Every row gives one point. Two turns around zero, p and q, are shown by what they do to some points. Where does a point land after both, in the order given? Backwards means that the second turn is done in reverse. Each puzzle has new turns, and all numbers are rounded.
In the rows, zero is written as 128.

Turn p:
[138 127  49] -> [121 198 165]
[155  96 161] -> [160 121  86]
[118 159 152] -> [125  91 143]
[101 130 149] -> [106 103 118]
Turn q:
[138 135 162] -> [159 142 139]
[139 183  81] -> [ 71 143 171]
[ 97  88 167] -> [176  95 101]
[138 107 102] -> [106 132 101]
Where do these land?
q, then p: [ 65  85 143] -> [146 190  84]
p, then q backwards: [132 101 163] -> [118  85 129]
p, then q: [135 157 134] -> [153 137 114]
p, then q: [157 160  69] -> [176 157 175]
q, then p: [151 137 130] -> [129 112 147]

Turn p:
[167 148 121 113  94  88] -> [110  96 148  74 140 115]
[161 117 160 140 102 128] -> [142 121 109 101 127  87]
[144 171 151 126 104 133] -> [125  91 144 123 104  96]
[ 92  89 102  97 218 174] -> [170 148  99 194 139 213]
[162 177 127 174  81 104] -> [ 73 106 133  86  95  82]
[ 74 109 132 105 146 133] -> [151 159 153 166 143 147]
[ 90  82  91 114 148 169] -> [131 154 105 184 170 161]
[135 130 140 155 129  94] -> [121 148 132  95 107 121]
Turn q:
[139 134 149  64 105 144] -> [152 113 128 147  63 120]
[ 90 107 163  80 124 147] -> [192 133 118 160 104 127]
[168 135 105 202 172 144] -> [ 59 163 118 103 166 169]
[ 91 144 117  67 131 124] -> [175 121 101 113  98  91]
[160  99 110 166 147  81] -> [ 72 140 134 146 172 102]
[149 144 119 173 124  98] -> [ 88 128 158 108 156 123]
[136 145 141 187 139 116] -> [103 151 162 108 163 147]
[ 91 116 120  85  83 169] -> [182  77 104 139 103 144]
Where do these land?
p, then q: [152 167 187 163 130 161] -> [101  62 160 151 144  97]
q, then p: [129 135 118  95 118  91] -> [127 148 149  87 141 124]
q, then p: [186 152 176 154  65 171] -> [168 141 109 186 136  43]
p, then q: [135  99 113 149 183 119] -> [122 102  99  92  98 158]
p, then q: [109  97 118 103 177 143] -> [ 94 138 112 109 117 180]
p, then q backwards: [ 92 106 121 127 114 105] -> [129 129 154 157 153 108]
q, then p backwards: [ 94 140  63 105 109 107] -> [197 126 149 121  92 143]

Turn p:
[116 153 119 112 130  89 150 159 153] -> [ 83 163 143 136 136 147 119 120 153]
[ 85 102 110 132 125 132 134 147  98] -> [137 137 154 145 166 100 119 115 104]
[169 199 172 115  69 154 163 171 122] -> [ 96 167  34 119 164 142 165 160 156]
[140 102 124 141 137 155  76 109 109] -> [176  87 139 136 114 109 146 140 124]
[130 138 132  94  84 115 155 133 165] -> [112 173 125  86 141 160 138 130 139]
[118 138 125 121 147 129 104  88  96] -> [132 102 131 125 102  91 146 100 122]
[142  96  96 127 154 129 151 122 125] -> [115  92 152 116 139 135 101 133 109]
[126  81 157 152 166 139 122  93 127] -> [168  93 127 140  99 142 103 106  91]
[128  92 127 118 160 102 113 140 134] -> [131 108 167 151 126 157 126 113 124]
[121 182 125 117 117 139 142 150 177] -> [111 167 107 112 133 134 109 134 187]
[134 124 123 178 118 125  98  97 102] -> [148 119 129 143  89  92 138 156  99]
Turn q:
[135  93 115 111 147 116 125 155 135] -> [133 155 162 147 128 126 147 126 148]
[112 114  71 115 136 133 125  87 111] -> [ 82 126 138  95 160 115 165 137 132]
[109 129  41 131  74 139 105 144 133] -> [ 88 155 139  48 125 142 122 120 179]
[110  99 159 104 101 135  99 121 135] -> [122 137 106 146 127 157 147  80 131]
[103 105 158 129 147 114 153 144 160] -> [154 109 156 166 140 160 126 125 135]
[148 195 154 111 141 109 125 115 107] -> [108 105 105 152 109  80  88 132 101]
[189 189 160 130 125 137 163  94 119] -> [146 120  98 126 139  80  76 138  61]
[128 149 136 123 152 151 142 145 110] -> [119 137 121 148 120 131 114 166 114]
[122  93 130 183 104 114 141 139 116] -> [181 117 113 106 135 139 147 137 164]
[123 115 156 144 154 131 102 136 154] -> [146 116 144 147  95 149 148 119 114]
Where do these land?
q, then p: [ 91 111 113 139 109 154 125 125 156] -> [156 111 107  99 153 127 115 106 142]
q, then p: [ 92 125  83 122 103 127 104 108 140] -> [147 141 136  93 139 134 111  75 136]
p, then q backwards: [156 152 142 129  31 138 139 114 143] -> [154 101  92 161 117 196 122 130  74]
p, then q: [150  82 118  85 129 131 107 141 148] -> [147 160 129 161 142 152 137 134  81]
p, then q: [136 167 169 137 138 142 130  88 116] -> [110 134 135  76 160 112 127 112 155]
p, then q backwards: [132 146 133 105 168 111 145 173 124] -> [ 77 125 134  81 118 113 132 127 128]
p, then q backwards: [137 111 173 128 139 140  89 141 108] -> [117  94 181 145 139 116 125 122 124]
p, then q: [139 147 106 146 161 134 149 145 109] -> [129 109 144 127 110 145 162 124 162]
p, then q: [ 89  81 102 150 136  99 162  97  94] -> [120 106  60 163 117  93 160 126 144]
p, then q: [159 158 141 139 165 103 129 149 142] -> [134 119 132  91 120 183 134 126 142]

Turn p:
[109 122  96  78  85 102 162 140 103 162  95  92] -> [134  82  79 171 151 109 142 119 178 166 148 127]
[174 141  86 118 159 111  82  90 170 109 151 180] -> [103 139 205 138  95  64 108 147 107 111 100 130]
[ 77 169 119 119  82  92 124  93 107 160 125  92] -> [161 119 116 121 186 107 108 122 163 199 126 121]
[ 91  77 149 117 152 137 100 165 136 101 159 124] -> [127 127 136  93  92 149 143  57 131 106 133 147]
[109 147 150 108 120  76 183 132 106 115 112 111] -> [109  98  71 112 175 120 134 130 152 131  98 127]
[174 115 153 168 195 138  78 104 171 150 161 160] -> [ 98 205 187 101  71 124 137 145  97 118 114 104]
[ 90 130 165 121  92 148 161 148 152 111  94 135] -> [117 108 108 126 186 154 154 107  99 119 157 144]
[128 100 162 110  85 162 147 150 144 137  91 107] -> [109 110 107 162 147 178 160 109 110 144 162 134]
[114 144 149  67 107 139 188 120  89 145 101  72] -> [140  80  87 159 177 166 170 134 178 150 111 106]
[136 161  77 150 185 141  90  86 111 120  98 150] -> [176 179 160 161 126  83 106 147 124  91  98 109]
[174 100  94 187 149 112  84  60 114  94 156 154] -> [155 160 154 127  61  93  86 153  71 138  67 139]
[131 102 144 148 139 174 134 156 127 141 179 197] -> [134 115 149  76  80 140 146 141  88  92 174 105]
[107 118 134 133 107 101 165 183 119 157  89 102] -> [109 128  53 135 150 134 134 117 156 135 169 136]
[161 138  79 186 172 149 106 112 172 100 192 130] -> [142 171 193 101  74 118 108 176 122 104 112 186]
[145 156 161 110  91 137 117 181 100 120 118 113] -> [105  99 115 139 148 180  86 116 145 119 151 107]
Turn q:
[155 130 151 107 136 111 118 201 151 107  89 122] -> [116 151  58  84 136 107 107 142 132  98 132 149]
[135 162 180 122 186 152 122 137 185 105 146 143] -> [142  90  78 141 147 166  67 122  90 107 143 146]
[194 160 136 107 165 134 126 102 119 160 191  86] -> [143 103 107 145  59 151 124 107  68 120  78  92]
[116 123 121 147 140 134 161 147  89  97  70 126] -> [107 152 127  78 135 160 133 148 166 163 141 145]
[108 129 102  98  64 178 168 123 185 131 128 136] -> [148 178 109 195 178 106 131 101 133 171 131 129]
[120  74 140 103 104 152 156 103 125 154 121 114] -> [175 182 153 153 111 132 141 124 138 133 131 144]
[141 116 144 178  92 113 133 103 130 115 123 106] -> [129 126 144 117 104 105 148 125 109 157 181 127]
[220 128 148 187 163 144 100  90 104 154 206 160] -> [120  90 184 120  57 127  54 105  54 123 121  71]
[147 107 147  95 145 108 167 146  55  82 141 130] -> [178 139 125  54 121 155 129 162 143 138 102  91]
[ 59  94  83 188 101 146 106 158  98 129 118 128] -> [ 68 161 198 118 180 126 169 149 132 124 150 137]
[ 80 151  69 108 141 117  74 106 193 131  85 148] -> [ 80  94 109 187 167 124 142  87 192  89 142 146]
[130 124 119 126 116  71 100 136 158 122 143 104] -> [123 107 102 136 120  91 161 139 125  91 150 109]
[105 181 158 105 145 146  87 106  90 131 116 161] -> [136  71 149 104 149 143 113  94 137 127  83 170]
[ 83 111  94 121  92  86 174 133 113 174 115 128] -> [127 150 150 161 127  97 173 186 173 150 110 135]
Where do these land?
q, then p: [153 150  93 134  91  53 156 125 117 120 147 193] -> [ 67 166  93 134 109 117 135  87 176 179 140 162]
q, then p: [122  79 144 150 142 115 161 122 169 178 130 119] -> [119 124 127  87 126 152  62 146 109 120 165 142]
p, then q: [101 131 138 131 102 189 136 155 133 130 124 182] -> [172 136 145  97 123 163 126 133  88 123 114  76]
q, then p: [ 89 177 142 132  55 131 133 140 109 146 119 127] -> [103 146  78 112 126  75 160 144 131 118 132  78]
q, then p: [140  38 148 115 165  98 114 104 119 129  83 108] -> [ 88  64 187 117 151 160 105 147  99 124 129 169]
q, then p: [172  87 145 109 191 123  54 104 138 166 128 114] -> [146  76 150 145 150 152  84 101  54 138  90 168]
q, then p: [169  49 131 176 161 130  94 155 121 153 126 104] -> [141  64 151  94 180 168  73  98 130 128 116 134]
q, then p: [135 113  66 142  90  96 124  90 157 112 136 147] -> [113 162 116  86 129 135 142 138 150 180 105 177]
p, then q: [ 69 192 156 120 113 166 151 117  89  87 178 118] -> [163 174  89 110  98 177  72  84 138  74 120 125]
p, then q: [180 171  58 120  95 103 147 115 108 122 131 118] -> [ 77 145 130 110 136  78 108 160 122  67 164 138]
p, then q backwards: [ 96 166 124  89 138 157 168 126 101 124 130 124] -> [ 80 126 125  88 135  94 116 116 119  92 145 143]
q, then p: [ 69 207 127 134 156 153 119 153 117 103 114 122] -> [173 144 121 137 104 102 198 105 120  76 149 105]
q, then p: [152  60 157  97 165 123  96 170 177 122 135  92] -> [150  77 162 135 132 133  57 143 130  83  90 172]
p, then q: [145 172 164 142 127 154 138 117 136 100 111 125] -> [110 134 123  92 146 179 109 122 119 120 118 151]
